Every row gives one point. Any point is a mix of the corners, with weights that add up to 1. It lies inside the corners' shape when no weight is negative. Say inside or outside, and name the corners with a negative weight.

Corners:
(1): [-3.9 -0.6]
(2): [-1.4  5.0]
(3): [ 2.4 -3.5]
Points:
[-1.3  4.5] -> inside
[ 0.0 -1.4] -> inside
[-4.1  3.9] -> outside (3)
[ 1.2 -4.5] -> outside (2)

Corners:
(1): [ 0.6 -7.1 -0.8  3.0]
(2): [ 4.2  1.2 -4.4 -1.2]
(3): [-4.6 -2.3 -3.5  4.8]
(4): [ 2.4  1.5 -0.2  4.0]
(5): [ 1.2 -0.4 -2.7 -6.9]
Points:
[ 4.0 -2.5 -2.0 -0.4] -> outside (3)
[-1.0  1.3 -1.6 -5.2] -> outside (1, 2)
[-4.7 -0.1 -2.7  2.4] -> outside (1, 2)
[-0.5 -1.2 -0.1  7.7] -> outside (2, 5)
[ 0.8 -2.2 -3.0 -2.5] -> outside (4)
[-0.5 -6.0 -1.3  5.5] -> outside (5)
[ 1.2 -0.4 -2.3  3.2] -> outside (5)
[ 1.4 -2.2 -2.6 -0.9] -> inside

Corners:
(1): [ 6.1 -2.9  5.0  0.6 -4.7  2.2  5.4 -2.2]
(2): [-1.7 -2.4  3.4 -2.3  0.7 -5.7  0.2  1.9]
(3): [ 5.6 -4.3  6.1  5.5  0.7  6.2 -6.0  4.0]
(4): [ -1.6   3.8 -10.1   2.7  -0.9  -0.3   4.9   3.6]
(5): [-1.8 -4.7 -4.3  0.8  3.2 -1.6 -3.3 -4.3]
(6): [-1.5  2.3 -1.2 -4.6 -1.6 -2.6 -1.2 -5.6]
(7): [ 0.2  2.0 -2.0 -5.7  6.4 -2.7  2.5  2.6]
(8): [-3.4 -4.5 -3.2 -1.7 -1.2  1.5  2.4  8.7]
(9): [-8.6  0.5  1.6  0.1 -2.8  1.2  2.1 -4.4]
Points:
[-5.7  2.4 -0.9 -2.9  1.1 -1.7  1.0  1.4] -> outside (1, 5)
[-1.1  1.9 -4.6 -0.7 -0.6 -1.9  3.4 -1.8] -> outside (3, 8)
[-0.5 -3.2  1.6 -0.9  0.5  0.5 -0.5  0.0] -> outside (4)
[ 0.6 -0.9  1.1 -0.8 -1.7  0.0  3.0  0.9] -> outside (5)
[-2.3 -2.7 -2.5 -0.2  0.5 -0.2  0.1  0.9] -> inside
[-1.4  0.2 -0.8 -2.8 -0.9 -1.5 -0.3 -1.7] -> inside
[ 1.7 -2.1 -1.3  1.6  1.1 -1.1  3.2 -4.3] -> outside (3, 6, 8)

Corners:
(1): [ 3.9 -1.7 -0.9 -0.9  0.8  0.2 -3.2 -0.4 -3.0 -2.7 -5.0]
(2): [ 3.9 -2.0  1.5 -3.1 -3.1  1.9  5.2 -0.8 -2.7  2.9 -1.2]
(3): [ 0.7 -1.9  2.5  2.8 -5.0 -1.4  0.6  5.9  1.1 -0.9  0.8]
(4): [ 0.0 -6.9  2.0 -6.4  5.3 -2.7 -0.5  0.0  5.7  5.6  3.1]
(5): [ 8.1  8.3  3.0  2.2 -1.7 -1.8  2.7  1.3 -2.3 -0.4  0.5]
(6): [ 1.8 -8.9 -4.0 -5.0 -2.9 -0.6 -1.4 -2.1  4.9  2.6  1.6]
(7): [-1.2 -4.9 -1.5  0.6 -0.9  7.8  4.6 -1.1  3.1 -6.5 -4.1]
(8): [-0.5  6.0 -0.7  5.8 -2.3  0.9 -0.8 -3.5 -6.5  4.8 -2.3]
(9): [-1.6  0.6 -3.9 -1.1  4.4  3.1  0.2 -0.9 -4.8 -3.9  1.6]
(10): [-0.1  3.7 -2.4  2.9  0.3 -1.8  5.8  1.3 -2.6 -3.6 -4.8]
(11): [-1.6  2.5 -3.7 -6.3  3.0  2.3 -3.2  1.2 -0.7  0.5 -3.0]
(12): [-0.3 -3.0  2.5 -5.8 -3.0 -1.9  1.0 -7.2  1.7  1.8  0.0]
Points:
[ 3.9 -2.5  3.5 -4.3 -1.6 -3.5 -1.9 -1.0  2.0  8.0  1.5] -> outside (7, 9, 10)
[ 3.1  2.3  0.6  0.8 -1.2 -0.6  1.6  0.9 -1.3 -0.6 -0.6] -> inside
[ 3.3  2.9  0.4  0.9 -0.9 -0.1  0.6 -0.4 -2.4  0.2 -1.4] -> inside
[ 1.1 -2.3 -1.0 -1.7 -0.1  3.1  1.4 -1.7  0.6 -1.3 -1.1] -> outside (3, 10)
[ 2.2 -5.5  1.7 -4.7 -1.7  2.6  0.6 -0.8  4.9 -0.5 -0.6] -> outside (8, 9, 10)

Corners:
(1): [ 1.4 -1.0  0.2  1.3 -2.5  3.2  0.3 -0.6  4.0 -2.3 -4.6  4.7 -2.2 -1.1]
(2): [ 5.4 -1.1  6.2  3.6  5.0  1.5 -2.2 -3.4  4.5 -0.2  1.4  3.0  3.4 -3.3]
(3): [ 3.6  3.1 -0.7 -1.0 -3.2  2.8  1.9  2.2  2.0  1.2  1.6 -9.7 -7.1 -1.1]
(4): [ 2.7 -1.8 -2.2 -1.5 -3.8  1.1 -2.2  0.3 -5.3  2.8 -1.8 -7.1  0.2 -1.1]
(5): [-0.3 -2.4  7.1 -1.1  5.9  1.9  2.2 -2.7  1.8 -9.4 -1.8  2.3  4.2  0.1]
(6): [-0.5 -4.4  2.9 -2.7  1.8 -2.6  3.4  3.4  3.8  5.0  0.7 -5.7  1.7 -2.6]
(7): [ 3.0 -1.4 -2.0  3.3  0.3  0.9  0.5  2.1 -3.6 -0.5 -2.5 -1.6 -6.4  0.5]
(8): [-5.1  3.2  0.1 -0.1 -2.3  2.7  0.4  1.4  3.7 -1.0  1.1 -2.4  0.8 -2.4]
(9): [ 2.3 -3.7 -1.1  2.6  4.2  1.2  5.8 -4.7  3.8 -2.5  0.2  0.5 -7.8 -4.7]
(10): [ 1.0  5.4 -4.8  0.7 -0.4 -2.0 -0.3 -1.2 -6.5 -8.0 -0.3 -2.5  3.0  1.1]
(11): [ 1.2  1.3 -6.5  1.2  6.0  3.4  1.3 -2.4 -0.7 -2.0 -3.9 -1.1 -4.3  5.4]
(12): [ 2.7  1.8  0.5  3.2  6.8  3.1  2.6 -3.9 -1.6 -3.0  0.2  6.5  3.4  2.0]
(13): [-3.6 -3.9  2.2  4.0 -1.3 -3.1  0.6  0.7  2.9 -0.6 -1.7 -1.8 -0.9  6.0]
(14): [ 4.4  3.1  2.3 -3.3  2.2  0.2 -1.4 -4.8  2.2 -8.3 -3.7  4.1 -5.6  2.9]
(15): [-7.5 -4.8  5.4  5.7 -6.2 -9.3  0.1 -1.7  2.6  2.1 -7.1 -0.9  8.0  2.0]
Points:
[ 2.7  2.2 -0.5  1.2  2.2  0.1  0.7 -1.9 -0.1 -2.6 -0.3 -0.5 -1.4 -0.5] -> outside (1, 4, 5, 13)
[ 1.5  1.6 -0.9  0.7  1.0  2.1  0.7 -1.7  0.4 -3.6 -1.7 -0.1 -2.2 -0.2] -> outside (6, 13)
[-0.1  0.8 -0.5  0.4 -0.9 -0.7  0.3 -1.9  0.4 -4.4 -3.3 -0.8 -2.6  1.7] -> outside (2, 6, 12)
[ 1.2 -0.6  0.9  0.4  1.4  0.9  1.9 -1.7  3.6  1.8 -1.3 -0.2 -0.7 -1.1] -> outside (5, 7, 10, 13)
